Rows are points. Each copy is the shape, with its points in the same order, stretched, turned, moved and blurred by noise. Say if it was mirrored as well.

Shape (7 x 3):
[[ 0.10  0.24  0.12]
 [-0.41 -0.02 -0.43]
 [-0.40 -0.25 -0.51]
 [-0.39  0.28  0.00]
 [ 0.72  0.09 -0.27]
 [ 0.08  0.23  0.15]
 [-0.41 -0.21 -0.12]]
Copy 1, 7 rows:
[[ 0.04  0.19  0.09]
 [-0.21 -0.12 -0.56]
 [-0.20 -0.35 -0.57]
 [-0.34  0.25 -0.25]
 [ 0.73 -0.11  0.06]
 [ 0.00  0.18  0.10]
 [-0.39 -0.24 -0.26]]
Copy 1 is: only turned
Copy 2:
[[ 0.17  0.11  0.09]
 [-0.33 -0.14 -0.36]
 [-0.28 -0.38 -0.48]
 [-0.31  0.03  0.05]
 [ 0.75  0.20 -0.37]
 [ 0.16  0.14  0.16]
 [-0.27 -0.36 -0.07]]
Copy 2 is: only turned

Shape (8 x 4):
[[ 0.35 -0.26  0.25 -0.21]
 [ 0.20  0.41 -0.42  0.58]
 [-0.34  0.24 -0.33  0.11]
 [-0.12  0.21  0.09  0.01]
 [ 0.25  0.50 -0.04  0.17]
 [ 0.66 -0.23  0.27 -0.63]
 [-0.18  0.08  0.06 -0.17]
 [-0.39  0.08  0.13  0.17]]
Copy 1:
[[ 0.11 -0.56 -0.11 -0.20]
 [ 0.18  0.45 -0.08  0.32]
 [-0.23  0.37  0.25 -0.10]
 [-0.29 -0.08  0.04  0.04]
 [-0.12  0.08 -0.34  0.21]
 [ 0.18 -0.79 -0.53 -0.45]
 [-0.30 -0.15  0.12 -0.19]
 [-0.37  0.01  0.37  0.09]]
Copy 1 is: mirrored
Copy 2 (8 x 4):
[[ 0.35  0.03 -0.05 -0.33]
 [-0.16  0.58 -0.53  0.40]
 [-0.54  0.15 -0.28  0.10]
 [-0.25  0.13 -0.05 -0.08]
 [-0.15  0.61 -0.16 -0.12]
 [ 0.68  0.09 -0.21 -0.73]
 [-0.15  0.02 -0.06 -0.20]
 [-0.30  0.07  0.22  0.17]]
Copy 2 is: only turned

Shape:
[[-0.05 -0.03  0.12 -0.20  0.06 -0.01]
 [ 0.66 -0.23 -0.48 -0.27  0.13 -0.25]
 [ 0.62  0.32  0.25  0.54  0.46 -0.14]
 [-0.27  0.09  0.35  0.27  0.06  0.29]
 [ 0.04 -0.14  0.41  0.29 -0.04 -0.11]
 [-0.35 -0.06  0.05 -0.48  0.04  0.14]
 [-0.06  0.09 -0.27 -0.29  0.22 -0.53]
 [ 0.35 -0.25  0.09 -0.33  0.35 -0.54]
 [-0.05 -0.11  0.08  0.22  0.40 -0.01]]
Copy 1, 9 rows:
[[-0.23  0.04 -0.15 -0.09  0.26  0.09]
 [ 0.50  0.06  0.06 -0.13  0.15 -0.56]
 [ 0.51  0.77  0.04  0.44  0.57  0.03]
 [-0.20  0.14 -0.31  0.18  0.29  0.63]
 [-0.05  0.41 -0.51  0.19  0.26  0.13]
 [-0.49 -0.32 -0.11 -0.25  0.24  0.21]
 [-0.29  0.05  0.14  0.07  0.06 -0.53]
 [ 0.02  0.21 -0.16 -0.01  0.51 -0.66]
 [ 0.02  0.02 -0.19  0.41  0.43  0.10]]
Copy 1 is: mirrored
Copy 2, 9 rows:
[[ 0.04  0.01  0.26 -0.46 -0.03  0.01]
 [ 0.33  0.16 -0.67 -0.33 -0.15  0.07]
 [ 0.71 -0.17 -0.05  0.01  0.62 -0.15]
 [ 0.11 -0.16  0.68 -0.04  0.25  0.19]
 [ 0.12 -0.38  0.38 -0.03  0.12 -0.18]
 [-0.10  0.21  0.45 -0.45 -0.14  0.14]
 [-0.18  0.34 -0.24 -0.43  0.18 -0.34]
 [ 0.25 -0.07 -0.34 -0.58  0.14 -0.32]
 [ 0.07 -0.28  0.16 -0.30  0.41  0.11]]
Copy 2 is: only turned
Copy 3:
[[-0.21 -0.13  0.06 -0.23  0.06 -0.18]
 [ 0.24 -0.33 -0.65 -0.29 -0.04 -0.48]
 [ 0.67 -0.08  0.05  0.11  0.60 -0.11]
 [-0.23 -0.05  0.41  0.00  0.19  0.25]
 [ 0.12 -0.08  0.34  0.03 -0.06 -0.16]
 [-0.59 -0.18  0.04 -0.35  0.04 -0.07]
 [-0.31 -0.06 -0.34 -0.03  0.31 -0.68]
 [ 0.09 -0.37 -0.13 -0.21  0.12 -0.82]
 [-0.08 -0.37  0.13  0.12  0.28 -0.05]]
Copy 3 is: only turned
Copy 4, 9 rows:
[[ 0.26  0.04 -0.22 -0.19 -0.14  0.03]
 [ 0.05 -0.55  0.24 -0.59 -0.05  0.15]
 [ 0.64  0.09  0.54  0.02  0.42 -0.30]
 [ 0.35  0.27 -0.35  0.31  0.07 -0.09]
 [ 0.55 -0.03 -0.18  0.10 -0.05 -0.39]
 [ 0.10  0.28 -0.56 -0.31 -0.21  0.30]
 [-0.01  0.03 -0.09 -0.85  0.03 -0.18]
 [ 0.57 -0.29  0.01 -0.82  0.00 -0.09]
 [ 0.42 -0.04 -0.21 -0.15  0.41 -0.11]]
Copy 4 is: mirrored
